Each row of a before or after table is a point. One or more steps were done to the points. Then noise was added and the rows were shuffled. The steps act on columns, c1 being the first. Write out the steps. A step turns or swaps two columns, mirrors them in a line or flattens them onto one, adds a multiple of one to another, or multiplies or shifts one. Angles are multiples of 10 degrees, from the lower column toward the higher: turns from -170 to 170, lines from 10 to 170 but not 90. Use the fewest steps. Two steps may share a column if one is a turn and the other turns, adds or multiplies; they go together, in the order done. Otherwise the lowest column goes first.

Before (8 x 2):
[[ 18 -40]
 [-21 -10]
 [  7  -1]
 [ -9  23]
 [-48   2]
 [  1   9]
 [-42 -18]
 [-47  36]]
After:
[[-47 -12]
 [ -1  10]
 [ -9  14]
 [-48 -46]
 [-19 -31]
 [  7   5]
 [-44 -61]
 [ 19 -23]]
Steps: add 1 times c1 to c2

Before, 9 rows:
[[ 36 -12  -4  22]
 [ -9  -6  40 -57]
 [-45 -15  -2  -9]
 [-50 -28  57 -41]
 [ 25  34   0  52]
 [-35 -43  41 -23]
 [-32 -37  42 -12]
 [ 38  14  -1  22]
 [ 37   8 -15   1]]
After (9 x 4):
[[-30  -4 -11 -26]
 [ 39 -39  51  51]
 [ 26 -18  55  13]
 [-34  13 -15  -9]
 [ 32 -16  59  29]
 [ -2 -32  23  55]
 [-19 -19 -29 -57]
 [ 44  11  10  18]
 [-33   8   9 -27]]
Steps: turn c1 and c4 by -170 degrees; mirror c2 and c3 in the line at 120 degrees

Before (11 x 9):
[[-44  17  -2   9  11  16 -15  12  -1]
 [-12  16 -60   2  13  18   0   8  18]
 [ 24  22  11   2  18  24  -4   9  20]
 [  5  -5   4   2  23  13 -15  -2   6]
 [-55   5  -3  -2  11  28  21   4  21]
 [ -9  23   9  -2 -17  15  -9 -11  27]
 [-19  23   5   7   6 -12  10 -24  31]
 [ 23  18   9  -3 -10   0  -5 -32 -16]
 [  6 -10  10   6  -4  17  -6   6  27]
 [ 29  12   7 -36  30 -17 -10   5   3]
 [ 15  12  10   2  -6 -23   7  -5 -17]]
After, 11 rows:
[[-43   7  13  12   6  17 -15  13   1]
 [  9 -15   7   6  -6  16  -4   5 -27]
 [ 28  18   1   7  19  23  -5   7 -18]
 [  6  -7   2   9  18  15 -14  -3  -6]
 [ 24  17   1  -5  -8   0  -4 -34  13]
 [-52  -7  16   3  13  26  20   4 -21]
 [-32  51 -51   7  12  17  -3   8 -20]
 [ 16   9   3   2  -8 -23   5  -6  19]
 [-18  16  11   8   3 -13  11 -23 -31]
 [ 32  14  -4 -23  40 -17 -10   4  -3]
 [ -4  16  10  -8 -14  17 -10 -12 -25]]
Steps: turn c1 and c3 by -20 degrees; add -0.7 times c3 to c2; turn c4 and c5 by -20 degrees; multiply c9 by -1

Before (13 x 14):
[[-40 -22 -10 -20  30  15  30 -49 -20 -16  17  41  10   6]
 [-31 -36  21   8 -44 -14 -27  21 -27  -4  -2 -19  -5 -32]
 [-10  -5 -10 -16  17  22 -23   2 -21  11 -19  14 -13  -7]
 [ 15   9 -35  30 -14  11  -5 -36 -11  33  27  10   9  19]
 [-15   9 -49 -28 -17  18   2 -22  26 -17  30  -9 -30 -15]
 [-11 -38  -6  28   1   5  19  20 -26  41  26  -7  -7 -25]
 [-33 -41  12 -27 -24   7 -12   6  17  56  29   7 -28 -16]
 [-34 -23  11  21 -25  23 -24  19  18   8   6  22  20   2]
 [ 17 -14 -39  32 -39  30  40  -2  23  41 -29  41  18 -19]
 [ 34 -21 -26  32 -24 -27  -4 -15  15  -8  33 -22  20 -23]
 [ 28  -5 -29  18   4 -17  18  22 -32   4 -18  26 -34   8]
 [-35   6 -22   7  17 -17  34  -3  19  50  19 -11  -1  11]
 [-33   9  21 -18  26  34  27 -20 -10   5   4  28 -28 -16]]
After (13 x 14):
[[-32  22   8 -15 -11  -5  27  17  25  30   8   5 -25  38]
 [ 35  -5 -45  35  16  33  -5  19 -22 -22  -3  -1  29 -12]
 [-14  22 -25  32 -24  18  19 -13   3   8 -20 -40  33  11]
 [-31  -7  10  23  15 -14 -24 -18 -22  26 -11   2  32  21]
 [-11  14 -15 -18 -20  -3 -23 -10  19  17   4  -6  -1  20]
 [-42   5  -6 -22 -20 -11  30  46  33  28  22  28  22  10]
 [-14  22 -58 -29  26   3   2  24 -21 -17  -3  13 -23  24]
 [-38   0 -16   7  20   0  33   4  19   9  -3 -52  -4 -24]
 [-35  43  -1 -24  17  11 -10   0 -22  27 -10 -48  20  15]
 [ 17 -10 -51  32  26   5  36  -6 -39  52  10 -25  21  36]
 [-34  22  -4   9 -25  38 -28 -17 -44 -19  -8  -3  28   6]
 [ 24  32 -22  17 -35  -2  16 -23   5  29  -3   6 -16 -22]
 [ 18 -11 -21  33 -16 -23  -6  36 -11  24   6 -25  -4   0]]
Steps: mirror c2 and c13 in the line at 120 degrees; add 0.7 times c14 to c3; turn c6 and c14 by 120 degrees; swap c5 and c9; multiply c11 by 0.4; turn c8 and c11 by -150 degrees; turn c10 and c12 by -70 degrees

Before:
[[  8   3 -11  -8 -12  -9   7  -9   6 -27 -11 -33  27   2  11 -11 -25 -22
  -15 -28]
 [ 19  20  32 -36  -8  12   2  -9  11  24 -32 -32   8 -27 -12  -8 -26 -39
   10 -15]
 [  7  18  -7 -17  18 -13   2 -28 -28   3 -35 -26 -24  30   1  15  19  -5
   12 -25]
 [ 30   7 -11 -24  -8 -31   4  17 -33  16  15  -4   6 -25  13   7  25  24
  -11  15]
 [  6  -5   9  10  29 -22  -1  20  -5  17  -8  19 -10  18 -13 -13  -9 -39
    2   1]
 [  2   2 -29  12  10   3   6 -13 -15  10  -1  10  -4   8  -9 -30  16  19
   11 -29]
 [ 20 -11  15 -33  20  23  10  -8 -33  -2  27 -16  23 -26 -37 -28 -13 -16
  -29  13]
 [  6  32 -23 -11  -2  -2 -31  17   7 -13  -7   8 -26  30  -6  23  -4 -26
   -9 -11]
 [ -4  11  23   5   3  12   4 -20  -7   5  26 -34 -11 -13  17  23  37   0
    2 -26]]
After, 9 rows:
[[-40 -11  16 -32 -26  24  -3  -4 -33  -3   8 -17  35 -51   9 -30 -10 -14
  -29 -13]
 [-21  20 -12 -35  33  12  -4  -8  13  24  10 -35  14 -55  -7  -7 -26 -41
    9 -32]
 [ 16  11 -22   5 -29  13  -5 -17  -7   5 -12 -34 -19 -25  -9  25  37   1
    1 -27]
 [ -3  18 -24 -17  15 -12  -9 -26 -26   3  31 -26 -40  60  -4  16  19  -3
   12   3]
 [-11   6  15 -24 -10 -30   6  15 -33  18 -13  -6  10 -49 -28   8  23  26
  -10  14]
 [ -6   1 -33   9   2   2  -2  -9 -15  10  14   9  -9  17   4 -31  16  19
   12  25]
 [-15  -4   3  11  -2 -20   8  17  -4  18  31  19 -17  37   5 -13  -9 -41
    3 -11]
 [  1   4 -32  -7  16  -7  -1  -6   5 -28  -6 -34  46   3 -11 -10 -25 -23
  -15   5]
 [ -8  32 -15 -11   2  -2   2   5   8 -12  -2   8 -44  60   0  23  -2 -27
  -11  20]]
Steps: turn c1 and c15 by -130 degrees; turn c3 and c20 by -80 degrees; add 0.3 times c16 to c11; turn c5 and c11 by 120 degrees; flatten c7 and c8 onto the line at 70 degrees; multiply c13 by 1.6; multiply c14 by 2

Before (9 x 48):
[[ -8   1   2   3   7   3   1  11  18 -11   2  -5 -16  16  11  12  12 -11
   -8   0 -14   4  10  -7  16  16  12  19   0 -10 -12  -9  21   6  -1  -3
    3 -16   2  -3   3  16  -9   4  -3  -2   6 -22]
 [ -7  -9  -8   7   1   4   2   3  22   4  11   5   1  13 -16  13  -6  13
   -6   8  -3  -7 -10  -8   2  -9   4   8 -17 -20 -10  -6   0 -13  10  -4
  -17  12  -9  -3   0  17 -11  12  10  -9   1 -18]
 [ -2  -1   3   9   4  -7 -15  -8  -8  12   3   7   4  -5  -9  -7   8   4
   17  -5   2  18 -12  17  -7   7   0   4  13   0   0  16   2 -13 -14 -14
   13 -15  -2  -3  18  -5  -7   2  -2  -2  20   6]
 [ -9  -7 -14   4   6  -6  -1 -13   6  -1 -13  -3 -15  -7  10   0 -11  13
    7   1  12   5   0  19   5 -12 -20  -6   6 -20  -5   2  10   8  11 -15
  -13   8 -13  -7  15  21 -14   7  -5   3  10   4]
 [ 20   1 -13   8 -17   4  -8   3   4  -8   4  -4   0   3  15  -7   9   3
    4  -8 -11  -4   9  -7   4   0 -16  -3   2  -3   9   5   0 -15 -18  11
   14   9   6   3  10  -3  11   6  -8  -1  14  -9]
 [ -3 -19 -13  -5   2 -11  -6  -4  -3  10  12  -8 -12  11   0  14  -6  13
   -5   3   0  -4   4  13   4  -9  12   0 -15  -1  13   5   6  -7   1  -1
   10   8 -22   5  12  10  11  10 -11  17   8   1]
 [ -8 -19  12  -3  -1 -11   8   3  22 -12   3 -13   9  10 -14  -9  -1 -12
    0   2 -13  13  -1   6  -8  -5 -14  -3  -2 -12   2 -12   9  -3  -5   9
    5  -5   2   2  -3  17  -8   2  -6 -11  -2   0]
 [ 18   5  11   9  -8   5  -9   3   0   2   7   5   7   8 -14   5 -16   8
    8  -4   3   5 -10  -3   6  -9   2  -7  -4   3  11   4  -8  -6 -17  -4
    8  -6  -3   5   6  -2   0  -2 -17 -15  -7 -14]
 [ 14   0  10   7  -9 -12   5  12   1   9  15  13   3 -14 -11   1  -5 -18
   -7 -17   9  -9  10   5  -3  15   9  -7 -13  -2  -2   4   6  -6 -16   3
    9  -7 -20 -11  17  24   9   6  -6   6   6 -15]]
After, 9 rows:
[[ -9   1   3   2   6   1   0  10   0 -11   3  -6 -17  15  -6  11  13 -10
   -8   0 -14   3  13  -8  16  16  20  20   1 -10 -11   5  21   5   1  -2
   -6 -17   2  -2   2  41 -11   4  15  -9   6 -24]
 [ -9  -9  -7   6   0   6   2   2  10   3  11   5   0  11  21  14  -5  12
   -6   9  -3  -6   2  -8   2 -10  23   9 -19 -20  -8 -11   1 -11  11  -2
  -29  10  -9  -3   2  41 -11  12  40   3   2 -18]
 [ -9  -6 -13   4   5  -6  -2 -14  22   0 -15  -3 -15  -7  -9   1 -10  12
    7   1  10   6  -1  19   4 -11  -6  -6   5 -18  -6   3   9   9  11 -16
  -16   8 -13  -6  14  51 -13   6  26  -4  11   3]
 [ 18   4  11  10  -7   4  -9   4  -2   2   6   5   7   8  21   4 -18   6
    7  -4   6   7  -9  -3   5 -11   2  -7  -4   4   9  -8 -10  -5 -17  -4
    7  -5  -3   6   4  -5  -1  -2 -22  -3  -7 -16]
 [ -2  -1   4   9   5  -9 -13  -8  -4  12   3   7   5  -6   8  -5   8   6
   18  -5   1  17 -20  15  -6   7  -8   5  11   1  -1  -3   1 -14 -14 -14
   16 -14  -2  -1  19 -15  -7   2   0   3  18   8]
 [ -9 -18  11  -4   1 -12   6   4  24 -13   4 -13   8   9  16 -10  -1 -13
    1   1 -13  13  10   5  -7  -6  13  -3  -2 -13   2  -7   8  -2  -6   8
   -7  -5   1   2  -3  42  -8   1  13  -1  -1   2]
 [ 20   3 -14   9 -16   4 -10   2  18  -9   4  -5   0   3 -12  -7  10   2
    3 -10  -9  -4   2  -7   5   0  -4  -3   2  -4  10  10   0 -14 -19  12
   12  10   7   1  10  -8  10   7  -3 -12  14  -7]
 [ -3 -18 -15  -4   4 -12  -5  -5 -12  10  11  -8 -12  11 -11  14  -7  13
   -5   2   0  -2  -3  12   5  -8   2   0 -16   0  15   8   6  -8   2  -1
   10   8 -22   5  11  29  11   9  -8  12   9   3]
 [ 15   2  10   7 -10 -13   4  12  -8   8  14  11   4 -14   6   2  -5 -17
   -8 -17  10  -9   1   6  -1  15   5  -7 -14  -1  -1  11   7  -4 -14   4
    9  -6 -20 -10  17  60   9   6  -4   9   6 -16]]
Steps: add -0.5 times c9 to c37; turn c9 and c27 by 60 degrees; mirror c15 and c46 in the line at 110 degrees; turn c23 and c32 by 60 degrees; add -1.5 times c30 to c45; multiply c42 by 2.5

Before, 9 rows:
[[  8  17   2  14 -17 -11  25   0  -8 -10  15   0   9  -5   0  -8  -9  -6
   -4  39   4   6 -18   6  49   2   7   4   3  -1   3  -1  -4 -15  15   7
  -22  -1 -11   0 -35  -2  13 -19  -8 -15  10  10  15 -15  12   9   4  -3
    9 -27  10  -8   8 -11  17  18   5   4]
 [  6   4 -38   4   3  12   9   8  -9  -1  16  -3 -21  -9   1  -5 -10   2
   19 -12 -11   9  -4   3   0 -14  -3  -6   1 -53 -11  -8 -10 -12  -4   9
    2  29  -1   9  -2 -11 -12 -20  14  11  -1  20 -17 -29  -9   1  39   5
    7 -11 -23  -2 -18   5   1  16  24 -16]
 [ 25   2   3 -19   4  -9 -13   6   2 -26  15   2   4  -5  -2   9  -4  39
    3  35  13 -10 -16   7   4  -7 -11  -9  -4   5  16 -11 -12  -6   7  14
  -16   4 -11   7  -2 -17   6  -4 -26   2 -10  -6   1   5  14   5 -20   8
  -15 -19   9  -9 -21   5   6  17  11   5]
 [  4   3 -44   9   9   6  18  -6  -4  -5  35 -49  -8  17  -2   0 -12  -9
   19 -15  -5  18  12  -2  -8 -12   3   0  16 -36 -15 -12   2 -17  16   6
   -5  -6  -8   1  -4   7 -13 -14   0  -8 -16  -6  -3   4  10 -15 -24  -1
   30  -1   1   5 -21  -2  -5  23 -32  10]
 [ -4   3   1  -1  -1  39 -10  -1   3   9   1 -17   0   6   1   8   8   5
  -40 -18  11  13  -8   7  -6  13  -3  -3  -6  -1  -1  11 -25  18   5 -20
  -20   2  -5 -51 -21  -5  19  11 -20 -18  11  -6  -3  10   6  12  -4   8
   -4 -31  12 -11   8  -5  -8  23  25  10]
 [  4   4  -5   0   9  -6   8   1  -9   3  14  -1   3   3   6 -18  -1   6
   16  -4  -9 -18 -18   7   5 -11  14  -2  -7   4  -2 -13  -2  -9  19  -2
  -22  17 -11  -8  -9  19  -2 -17   4  -8  -1   5 -12  13  11  -4   4  -2
   -1   7 -38  -5   4  21  -3   6   7  21]
 [ 25   2 -19  18   2  -5  28  -2   9  -8  11 -12   7  -6   0   5   7  -7
   23 -16  23   2 -21   4  10  -9  12  -2  -4   8 -24  -3  -3 -10  20  -3
  -16   4  41  -3 -14  16   1  50 -28   2 -20  25  -9   3  13  -6 -24  -3
  -16   1  12   2  25 -10  -4 -30  21  20]
 [ 25  12   3 -31   8  -6   8  -3   2   0   9  -1  -7  22 -31   6 -29  -9
   19 -18  14   8   2   6  -9  24  -7   8 -10  12 -11  -6 -10 -16 -31   5
  -17   3 -12   0  -7  20   3   3   3   7 -36   4   5  12   8 -14  -6   8
   -6   3  -3  -6 -19  -7  -9  19   4  13]
 [  5  22   0  17  -8  12  24  22  -5  -1   4 -38 -19   2   1   4   8  25
   14 -14 -10  10   0   0 -10 -16  13   3  -7  16 -11   8   0 -11  -3  -9
   21  -2 -12  11   1  -8   7 -15 -30   5  -2  11  -6  13 -38   2 -22   8
  -12   1  13  -3 -18  18  -8   2   7   2]]
After (9 x 64):
[[  6  22  -2  17  -8  13  27  22  -7  -1   3 -39 -18   2   0   5  11  23
   14 -14  -9   8  -1   1  -7 -16  13   1  -6  17 -14   9   1  -2  -4  -6
   20   0 -12 -15  -7 -11   6 -15 -28  -4  -3  11  -6  13 -40  -1 -19   7
  -15 -11  15  -3 -17  19  -8   2   8   2]
 [ 26   1   4  15   1  -5  29  -2  12  -7  13 -12   3  -4   1   6   7  -6
   24 -19  24   0 -21   2  11 -10  15  -3  -4   9 -24  -2  -3   1  18  -1
  -16 -21  42  14   9  13   2  52 -28 -12 -22  22 -11   4  10  -6 -25  -3
  -16   2  10   2  23  -9  -3 -31  24  21]
 [ 26   4   2 -21   3 -11 -11   3   3 -25  15   4   6  -5  -1   8  -4  36
    4  37  16 -10 -14   4   2  -8 -13  -9  -5   5  17 -12 -10  -4   7  15
  -16   2 -13 -15   1 -18  11  -5 -26   1 -11  -3  -1   6  11   4 -22   9
  -14   4  12  -8 -22   4   9  19  14   6]
 [  3   5  -6   9   6   7  16  -5  -1  -5  33 -49  -7  18   1   1 -12  -8
   19 -18  -3  20  14  -1 -10 -14   2   0  17 -38 -14 -16   3   9  18   7
   -6 -44  -8  -9  10   8 -12 -14   0  -3 -15  -4  -4   3  11 -17 -24   1
   30   1   1   5 -21  -1  -8  23 -30   8]
 [ -7   1   0  -3   0  37  -8   1   2   7   1 -19  -2   6   1  10   6   3
  -39 -19  13  15  -9   7  -6  13  -3  -4  -6  -4   1  10 -26  -5   4 -19
  -17  -1  -4  -6  28  -4  18  10 -20  -5  11  -6   0  11   6  12  -6   7
   -5  61  13 -10   5  -5  -9  26  24   9]
 [  5   5  32   3   1   9   9   9  -9   0  18  -5 -19 -12  -1  -2  -8   3
   20 -13  -9  11  -4   3   1 -12  -3  -7  -1 -53 -11  -7 -14  -1  -2  11
    1 -38  -2 -11  -7  -9 -11 -21  14  -5   1  23 -16 -25 -10  -5  38   4
    6  -3 -23  -2 -18   2   1  15  23 -14]
 [  4   6  17   1   8  -4   8  -1 -10   5  14  -2   2   3   7 -17  -5   7
   17  -5 -10 -18 -16   6   5 -11  16  -1  -6   6  -3 -13  -4  -1  23  -3
  -20  -4 -12  13  13  22  -3 -19   4  -2  -1   4 -14  14   7  -7   4  -3
    0   4 -40  -5   2  21  -5   8   8  22]
 [ 25  11   2 -33   5  -7   7  -6  -1   0  10   0  -4  19 -32   7 -30  -7
   20 -18  13  10   2   8  -8  25 -10   6  -8  14 -12  -8  -8   6 -31   6
  -18   4 -13  -7  -1  21   3   5   1 -17 -34   5   6  13   7 -14  -8  10
   -9  -4  -3  -5 -20  -5 -10  20   6  11]
 [  8  21   0  17 -14 -14  24  -3  -7  -8  13  -4   9  -2  -1  -9  -9 -10
   -6  38   7   3 -19   7  49   0   7   4   5  -3   4  -1  -6 -10  17  11
  -23   3 -11  28  33  -2  11 -18  -9 -16   7  11  17 -16  10   2   3  -4
    9  13  12  -8   5 -11  19  20   6   6]]
Steps: swap c3 and c38; turn c41 and c46 by 130 degrees; add -0.3 times c14 to c46; turn c40 and c56 by -120 degrees; add 1 times c25 to c40; multiply c34 by 0.4; turn c34 and c52 by 50 degrees

Before:
[[-12   7 -20 -15  28   6 -37 -12 -22   6  16   7   2   2 -17  13 -39 -17
   21   6 -10  -5 -13  13 -29 -15 -11 -17  28  13 -14 -22 -14  12   9 -11
   24   6 -27   0  -7 -20  13 -30  -3 -27 -16   2 -21 -13   4  11 -10  22
   17  -8   5 -25  29  12   9  -7  -1 -26]
 [ 24   2   2 -14 -17 -10   4  21   0 -11   2  14 -23 -10  19 -14  16 -12
   16   3  -4   1  15 -18  -5   0  29  -9   4 -23 -10 -25 -18  -8   8  11
    0 -12   2   3 -11  -3   5  -2   9   5  16  -5 -30   7   1   0  -9  17
   20   0 -29 -12  24  20 -14  16   6 -21]
 [ 30  47  -8  19  13   2 -17   1   4  10   7  -4 -26  -2   4   7   1  15
  -20   0  17  34  12 -18  -3  11   2   4 -32  -6  16 -13   0  -7 -20 -15
  -18  -1  23  -3   7  22  11  -9 -18 -20  -6  10  15   9  -7   4  14   1
   -8 -22   2  13   2  17  -8 -10 -15   1]
 [ -3  -5  -4  -6  21   0 -14 -11   1   9  29  28  -6   3 -26   0 -24  10
   18  13 -12  -4  -1   0 -35 -30 -10  -4  14  20  -9 -22  -9   9  -5  -5
   24   9 -27   7 -27   1  18  -5  25  -9  -4 -19  -6 -21  29   5 -18  -3
   19  16 -14  -5  32  -6  11   2 -11 -16]
 [-13  25   0  -6  14  -1 -14   2 -14   1  18   9   7  -6 -22 -27  -7   1
    6   7 -13 -14   7  20 -15 -18 -19   5  10  16 -19 -16  -5   5 -16  10
   23  11 -12  13 -15  19  31 -23  12  -4  12 -28   9 -23  26   3 -20 -10
   29   9  -8 -26  34 -27  36  -1  -1 -21]
 [ -7   1 -19 -20  26   1 -13 -14  -3  12  26  19   3   0 -17  -6 -23 -22
    7  27   0 -17 -21  10 -28 -26   2 -29  20  14 -19  -3 -34  12  13 -32
   26   5 -31  19   6 -18  18 -18  14 -33  -9 -19 -25 -13  15  30 -12  15
   23   7  26 -10  39   3  19  -3   9 -15]
 [ 15  19 -11   1  -4   0  -7  22   2 -11  -6   4 -12  10   2  -9 -10   5
   19   9   2   5  26 -31  11  21  19   5 -24 -26   0 -11  11   1   0  -2
  -23  -3  17   3  -6  26   4  -6  -8   7   6   9   4  15  -6 -11  -8  -3
   -6  12  -3  19   2   7  -8  -1   1  -1]
 [ 12  35 -18  12   2  19   1 -15 -23   3   6 -34 -11  28  -7  18 -14  15
   -5  20  14  18  -7 -19 -10  13  -5  34 -14  -8  12  -8   0 -11 -13 -22
   -4   6   0   1  14   6  -5 -19  -5 -41  -4   6  -8   2  -5   8  15   3
  -24 -25   4  18   3  20  -8  -2  -3  18]
 [ 12  24 -14   7  -2  -8 -16   8   5  -6   6 -15 -10  21   0  16   9  14
  -10  15   7  30  13  -9   8  -4  14  12 -10 -20  -9   5   1   1 -13  -4
   -4 -19  30   0 -13  14  -3 -21 -11 -12  11  14   7  14   4   5  14  -1
   -7   1   0   9  10  10 -26   4  -6  -2]
 [ 19  28 -14   2  -4   0   7  12  -1 -11 -11 -10  -9   9   9 -16  20   5
    8  -5  14  19   4 -29  -1  -1  16 -12  -8 -18   3 -10  16 -18   4   3
  -25  -8   7   1 -18  -1   5   3 -16 -14  10  13   3  10 -15 -16   6 -14
   -3   5  -1  10  19  14 -24  16 -13 -10]]
After:
[[-22  27   2  -7  15   0 -15   2  -6   1  19   9   6  -6 -23 -20  -6   1
    7  12 -12 -15   7 -13 -16 -19  16   5   9  16 -18  18  -7   6 -15  10
   24  12 -13  14 -15  20  31 -24  15  -4  11 -28   9 -22  26   3   1 -18
  -12  10  -7 -27  36 -27  35  -2   0  32]
 [ -2  -7  -5  -6  21  -2 -14 -12  -7  -1  29  28  -6   3 -26   0 -23   9
   19  22 -11  -4  -1  -4 -35 -30   6  -5  15  19  -8  24  -8   9  -7  -6
   25  10 -27   8 -28   2  15  -6  26  -9  -2 -19  -7 -22  30   5  -9   1
  -22  16 -13  -3  30  -7  12   1 -11  21]
 [ -5   8 -20 -15  29   7 -36 -11 -12   0  15   8   2   2 -17  15 -39 -16
   22  44  -9  -4 -12  20 -28 -15   6 -17  28  15 -13  27 -15  14   9 -11
   24   5 -27  -1  -6 -20  12 -31  -1 -26 -17   2 -21 -15   6  13  14 -17
  -23  -7   5 -26  31  12   9  -8  -1  31]
 [ 11  19 -12   1  -4   1  -6  22   2   0  -7   3 -13  12   2 -15  -9   5
   19 -14   2   5  24   0  12  20 -20   4 -25 -27  -1   7  10   1   1  -2
  -24  -1  18   2  -4  25   4  -6  -8   8   9   8   6  15  -7  -9  -7  33
   -5  12  -2  20   3   8  -8  -1  -1   5]
 [ 12  26 -13   1  -4  -1   6  11 -12   0 -10  -9 -10  11  10 -21  20   6
    8  -6  14  19   3  -9   0  -1 -18 -10  -6 -19   5   6  16 -18   4   2
  -25  -9   7   1 -18   0   6   5 -16 -14  11  13   2  10 -14 -17   5  30
    6   6  -1  11  18  16 -23  16 -15   0]
 [ -9   1 -18 -20  26   1 -13 -14  -7  -2  27  19   3  -2 -16  -4 -20 -20
    7  46   0 -19 -19  11 -29 -26  -4 -31  20  11 -19   2 -33  11  14 -33
   28   4 -31  17   5 -17  17 -16  14 -33  -9 -19 -25 -14  17  31  -5 -12
  -45   5  26 -12  39   2  20  -4   9  19]
 [ 17  35 -19  12   0  20   1 -14  16  -1   7 -35 -10  29  -7  13 -15  14
   -4 -20  14  17  -8   8 -10  12   4  34 -15  -8  11  10   1 -11 -12 -22
   -3   6   0   1  13   5  -6 -17  -1 -42  -3   5  -7   1  -4   8  28  20
  -17 -26   5  20   1  18  -8  -2  -3 -11]
 [ 29  48  -8  17  13   4 -20   0  -6   0   8  -3 -26  -3   5  -3   2  14
  -20 -31  16  32  11   4  -3  10  -5   4 -32  -7  17  13  -1  -6 -21 -16
  -17  -2  23  -2   9  20  11  -8 -17 -20  -6  10  14  10  -7   4   1  18
    9 -22   1  13   1  18  -7 -10 -15 -12]
 [ 15  25 -13   9  -3  -7 -15   8  -8   0   6 -13 -10  21   2  11  10  12
  -10 -22   9  31  13   0   8  -5 -12  11  -9 -19  -9  -8   0   1 -12  -4
   -4 -18  32   0 -12  15  -2 -21 -10 -11  10  15   6  13   4   5   3   9
   -9   1   1   7   9   9 -25   4  -6 -10]
 [ 17   3   2 -14 -16 -10   4  20 -17   0   3  12 -24 -10  21 -21  16 -11
   17  59  -4   1  15  20  -6   1 -33  -9   2 -23 -10  19 -18  -8   6  12
    0 -13   2   3 -12  -3   7  -3  10   2  15  -5 -31   7   1   2  -5  15
  -25   1 -29 -14  25  18 -12  17   5  17]]
Steps: turn c1 and c16 by -20 degrees; turn c9 and c53 by -60 degrees; turn c9 and c64 by -120 degrees; multiply c10 by 0; add -1.5 times c49 to c55; turn c20 and c55 by -110 degrees; turn c24 and c54 by -100 degrees; turn c27 and c32 by -170 degrees
